Rows are points. To make a cloud, some directions were put in groups of two or more. Within a group, all points are equally far from the middle, so they leave a hole (a ring in 2 directions, a hollow ball in 3). The other directions are filled evenly. Then the cloud was stretched, turned, moved and blurred a little. Count the holes, and give their numbers of directions, smallest first.
In the rows, zero is written as 128.

Cloud (20 x 3):
[[157  91 161]
 [167 126 147]
 [ 74  98 156]
 [154 118 137]
 [186 146 124]
 [ 92 156 133]
 [121 103 142]
 [122 101 151]
 [133 151  63]
 [173 159 142]
 [ 94 130 151]
 [ 84  80 106]
 [127 124 160]
 [142 139 191]
 [123 118 172]
 [137 123 144]
 [101 117  94]
 [114 135 140]
 [163 146 121]
 [124  97 182]]
Holes: 0

Cloud, 31 rows:
[[ 76 143 109 118]
 [127 116 142 123]
 [115 132 155 126]
 [ 99 115 186 157]
 [116 132 146  99]
 [156 139 115 119]
 [ 73 172 133 156]
 [160 134 174 117]
 [158 164 126 145]
 [109 111 118  97]
 [ 90 149 154 103]
 [133 123 116 105]
 [ 67 117 172 128]
 [ 90 125 168 155]
 [130 155 120 151]
 [160 114 106  99]
 [141 131 110 110]
 [ 84 132 189 106]
 [ 68 183 120 122]
 [130 112 195 134]
 [ 71 139  81 113]
 [102 156 102 127]
 [166 110 136 106]
 [100 141 146 141]
 [ 93 159 105 168]
 [186 104  98 121]
 [ 85 162  91 161]
 [116 113  86 123]
 [173  92 120 139]
 [169 135  72 126]
 [105 119  99 109]]
Holes: 0

Cloud:
[[133 138 134 149]
 [129 118 201 120]
 [144 120 168  91]
 [154 131 134 139]
 [149 139 165  77]
 [167 103 126 106]
 [ 98 111 143 102]
 [ 90  90 169 101]
 [127 104  88 142]
 [118 113 134  83]
 [146 136 190 120]
 [110 102 174  93]
 [139  88 156 131]
 [117 138 187  86]
 [155 114 112 139]
 [106 129 126 127]
 [ 80 115 187 109]
 [103  91 104 109]
 [134 129 176  84]
 [145 123 157 140]
 [150 134  90 134]
 [ 89 108 154 108]
 [131 109 119  76]
 [113 112 100 108]
 [153 134 156  77]
 [168 141 150 117]
 [ 84  97 147 116]
 [127 107 194 120]
 [121 111 149  82]
 [ 97  57 135  98]]
Holes: 1 (2)

Cloud:
[[176 130  91 147 167 105]
 [141 101 122 162 137  91]
 [140 104  82 130 198 136]
 [102 166 101 157 117 130]
 [184 146 117  96 118 141]
 [160  90  96 105 176 137]
 [146  98 127 171 162 106]
 [165  98 167 123 144 152]
 [162 113 131 141 114 183]
 [124 184 104 131 108 117]
 [122 142 171  99 133 128]
 [114 128 143 181  99 106]
 [ 96 150 143 165 131 119]
 [122 137 116  68 131 124]
 [179 150 105 148 140 128]
 [122 130 158 179 119 124]
 [143 121 138 175 129 105]
 [153 115 110 104 115 164]
 [171 130 107 157 125  94]
 [150 160 114 109 111 157]
 [142  90  98 147  97  96]
 [149  72 130 138 185 109]
 [140 103  77 112 106 123]
 [126 176 117 130 165 120]
 [182 154 104 140 182 133]
 [120  78 126 155 121 104]
 [164  88 157 125 144 161]
 [110 101 134 179 127 104]
 [102 150 134 153 167 112]
 [118 120 178 135  99 145]
 [138 189 134  99 147  98]
 [163  96 158 116 119 141]
 [173 107 159 138 147 165]
 [102 120 132 138 189  94]
 [158  86 116 109 123  85]
 [134 163 138  78 142 133]
 [121 172 121 121 163  81]
 [147 127  68 100 139  93]
 [165 146 160 135 150  90]
 [135  74 162 112 175 126]
 [184 159 115 124 175 146]
 [108  99 154 108  72 110]
 [108 115 104 105 206 122]
 [140  93  88 119  85 134]
 [175 117 103 131 143  67]
 [138  98 108 124 109 180]
 [113 154 142 144 172 101]
 [148 155 121  85 138 150]
 [133 109  75 168 119 131]
 [142 151 119  52 143 115]
 [ 94 136 108 138 172 106]
 [ 79 101 137 113 106 119]
 [139 149  98 168 160 162]]
Holes: 2 (2, 2)
